Each row of a before or after table is a point. One or more steps were done to the points. Then noise was added and the rows were shuffled. The steps act on columns, c1 being the first. What was done? A step turns or swaps two columns, mirrors them in a line or flattens them onto one, adds a multiple of one to another, or multiplies or shifts one. Angles are multiples of 10 degrees, from the lower column toward the higher: turns from -170 to 170, lines from 10 to 170 but not 90. Use the fewest steps. Two steps may share a column if one is a turn and the other turns, adds or multiplies; they go together, in the order done. Otherwise the lowest column goes first.
In the rows, zero is written as 128.

Before:
[[100 119]
 [119 106]
 [147 176]
 [151 151]
 [168 138]
 [122  93]
 [158 161]
 [134 160]
 [207 108]
 [133 108]
 [ 90  97]
 [170 112]
 [214  95]
 [151 155]]
After (14 x 2):
[[141 151]
 [128  95]
 [156 106]
 [143 140]
 [169 114]
 [121 172]
 [130  95]
 [132  88]
 [111 155]
 [106 101]
 [105  75]
 [209 101]
 [200  97]
 [148 159]]
Steps: mirror c1 and c2 in the line at 160 degrees

Before (12 x 6):
[[138  81 104  75 152  62]
 [144  81  62 144 163  84]
 [191 153 114  76 166 133]
 [194 125 134  64 147 122]
 [124 124 110 126 155 163]
 [171 126 150 145  84 131]
 [124 122 115  94 156  78]
 [108 167  96 149  73  87]
 [145 106 101 135 136 125]
 [106 101 110 101  72 157]
 [166 109 160 140  90  88]
 [202  93  80  67  72 154]]
After, 12 rows:
[[ 90 113 132 122  84 129]
 [147 130 149 130 155 154]
 [142 200 159 122 155  82]
 [155 164  92 126  72 149]
 [166  93  98 139  72  98]
 [143 161 146 130 157  92]
 [ 89 184 191 141 146 125]
 [108 164 207 146 166 129]
 [ 80 127 127 119  93  97]
 [142 131 159 119 135 122]
 [177 137 194 108 164  95]
 [131 198 189 130  72 148]]
Steps: turn c1 and c3 by 120 degrees; add 0.5 times c5 to c3; turn c2 and c4 by 120 degrees; multiply c4 by 0.4; multiply c6 by 0.7

Before:
[[ 94 121 124 120  83 135 107 171  69  80  70]
 [ 81 134 106 140 102 148 176  93 143 170 150]
 [127 156 110 130 125 191 105 106 144 143 143]
 [ 98 111 113  51  86 145 139  94  73  74 157]
 [103 121 132 163 142 131  97  98 154 199 100]
 [ 97 146 126 157 155 138 111 115 113  98 168]
 [222 115 117 162 168 149 100 164 134 192 120]
 [ 76  90 129 150  85 161 104 117 144  86 169]
 [ 91 146 125  24 144 164 166 127 152  89 127]
 [ 78 134  76 102  96 109 119 135 106 188 153]]
After (10 x 11):
[[111 117 122  98  77 170 110 168  85  84  73]
 [ 90 135 107  97 173 132 177  73 152 100 146]
 [ 85 146 130 120  96 143 112 114 120 155 165]
 [ 77  86 128 103  85 146 100 113 160  80 169]
 [128 154 112 132 141 170 105  88 178 123 145]
 [191 143 130  29  89 141 164 125 167 143 131]
 [168 120 119 222 193 139  99 152 150 169 122]
 [ 86 122 130 134 203 113  97 101 149 143 103]
 [117 132  77  73 187 124 119  86 104  93 154]
 [174 110 112  56  72 175 145  81  98  82 154]]
Steps: turn c1 and c4 by 50 degrees; add 1 times c3 to c8; swap c5 and c10; turn c6 and c9 by 40 degrees

Before:
[[ 64 136  64 149 106  83 153  45 161 143 156 110 123 153 126 109 171  98]
 [143 104 156 157 117  75 155  81  93  98 111 163 164 160 169 115  59 140]
 [127 118 117 152 154 138  90 129 162 137 139  99 113 119  88 150 145  72]
 [163 107  98 146 151 151 109 127 166 155 128  89 124 107 113 170 139 129]
 [175 162  74 161 111  64 149  71 174 141 116  92 138 145  97 123 121  75]
 [178  69  67 128 164 148  80 125 153 136 120 136  99 103 109 150 122  78]
 [112  63 154  90 140 133  89 122  99 162 131 124 143 157 120 139 148 115]
 [ 78 137 131 117 105 117 165  90  92 149 130 116 163 143 115 154 119 118]]
After:
[[163 108  97 124 105 151 108 126 179  64 115  90 123 151 148 166 139 128]
 [128 118 118 126 104 138  91 128 161  67 123  99 113 135 175 145 145  72]
 [178  68  66 133  90 148  80 124 151  85 120 135  99 193 148 151 122  79]
 [111  63 153 143 115 133  88 122 139 194 124 123 143 119 114 136 147 114]
 [ 64 136  63 121 152  84 154  44 165  70 138 108 124 249 141 102 172  99]
 [143 103 155 109 140  75 154  82  76 184 130 164 164 119 107 122  59 139]
 [174 163  75 123 146  63 150  71 171  47 127  91 137 226 171 127 120  75]
 [ 78 139 132 135 152 118 165  90 125 203 120 118 164 138 132 150 118 118]]
Steps: add -1.5 times c3 to c14; turn c4 and c15 by 150 degrees; multiply c4 by 0.4; multiply c5 by -1; multiply c9 by 2; turn c9 and c10 by -70 degrees; flatten c11 and c16 onto the line at 110 degrees

Before (14 x 32):
[[203 169 107 178 126 126 123 162 110 104 113 105 141 132 102 117 161  95
  158  98 123 138 145 123  96  87 147 147 113 189 131 132]
 [151 125 105 174 149 146 131 110 183 214  62 117  65 125 140 176  95  77
  143  88 109 119 109  85 119 112 190 183 108 149  33  66]
 [105 113  93  98  95 107 110 105 101 105 230 152 133 224 178 145 198 158
  102 164 143 166 145 118 161 144 104 162 133  74  93 191]
 [140 172 121 139 105 130 177 142 163 170 143 146 145  95 119 170 109 106
  202 107 122 162 123 133 144 137  94 200 131  89 157 141]
 [182 129 132 132 140 119 140 133 137  70 135 116 128 187  59  94 132 168
  125 134 111 230  67 113 127 108 143 101 121  55 149 104]
 [158  61 170 121 117  81 151 132  89 168 127 116 147  86 124 155 160 177
  125 180 154 201  73 167  65 147 162 140  98 127 104 107]
 [ 63  99  85  93 125 100 170 144 192 155 148 111  77 154 154 119 189  89
  124 132 172 177  77 101  85 126 106 162 111 112  59  82]
 [ 95 114 133 121 122 133 102 139 132  86 168  86 158 130  75 145 126 105
  152 110 149 110 113  94 103  46 126 146 138 145 113 121]
 [141 152 121 148 168  92 115 150 103 125 108 192 147 144 128 146 152 122
  184 115  86 127 145  95 106 127 119 142 161 100 124  93]
 [160 161 142 164 177 129 108 115 134  88 147 109 151 160  70 170 123  98
  179  83 142 103  93  65 126  67 118  89  74  87 148 168]
 [166 130 190  69 104  96 110 118 100  86  83 112  66 140 103 134 163 146
  139 201 134 135  88  89  56 138 143 141 135 165 116 152]
 [117 141 144 131 122 188 176 145 102 152 130 176  93 147 138 173 145 161
  114 111 129 153 144  47  57 128 174 180 162  97  83 176]
 [110 140 149 120 104 107 140 131 118 111 111 161 124 157  29 138 163 122
  206 103 135 165 160 114  91 132 161 158 136 116  65 111]
 [143 126 132 141 225 153 146 123  91 156 209 123  80 108 127  93 175  98
  178 132 117 141 122 168 100 125 125  96 158 111  81 110]]
After, 14 rows:
[[113 141 146 203 107 107 134 150 122 109 129 164 138 154  27  91 163 121
   95 104 139 128 164 113  95 132 161 154 123 118  64 109]
 [ 61 103  87 136 121  99 172 147 194 156  62 110 123 149 153  87 193  85
  160 127 176  97  79 109  85 123 105 161 116 115  60  82]
 [108 117 100 121  95 108 107 100 100 104  86 150  52 219 180  81 195 160
  161 162 145 132 140 123 167 147 103 157 122  76  92 187]
 [135 129 136 164 228 152 142 137  89 153  45 124  81 113 131 130 174 104
   90 130 117  85 119 167 102 122 126  95 184 108  83 107]
 [151 124 103 118 145 147 134 107 178 208 102 115 217 126 141 120  93  79
   83  88 108 178 109  90 116 112 189 188  73 153  33  63]
 [103 119 133 155 120 133  96 145 135  86 131  83  72 132  72 143 132 105
  126 107 149 148 109  91  98  47 126 143 125 147 111 122]
 [117 138 144 114 122 190 176 136 102 148  87 178 127 141 139  88 135 167
  133 120 133 161 142  41  56 128 171 177 131  91  84 173]
 [143 175 129 183 105 130 183 150 166 168 140 142 106  93 122  80 111 106
   87 108 123 155 125 136 143 135  94 199  98  83 158 140]
 [159  58 169 129 111  84 152 135  91 170 140 118  99  89 119  46 159 178
  130 183 156 131  74 166  62 146 162 139  74 131 108 111]
 [203 170 111 127 130 125 125 158 109 104 139 110 126 137 105 120 160 101
   70  97 119 111 148 124  95  87 149 149 122 187 126 132]
 [140 152 123 165 164  91 115 165 105 127 148 191 134 149 132 127 148 116
   82 112  83 145 148  99 110 132 119 133 141  96 130  88]
 [185 135 134 121 137 120 139 131 131  73 123 121 120 189  59  48 137 170
  130 134 115  63  61 109 123 109 146 103 143  49 152 104]
 [164 157 146 157 173 127 109 123 142  88 142 107  99 160  69 136 127 101
   77  81 142 175  89  64 127  73 115  92  48  91 145 172]
 [167 132 189 166 104  98 114 134 109  88  80 112 183 139 105 118 162 149
  173 199 133 130  94  89  53 136 146 142 131 167 114 153]]
Steps: turn c4 and c19 by -120 degrees; add 0.3 times c4 to c8; add -0.3 times c25 to c11; turn c11 and c13 by -120 degrees; add -0.7 times c16 to c29; turn c16 and c22 by 110 degrees
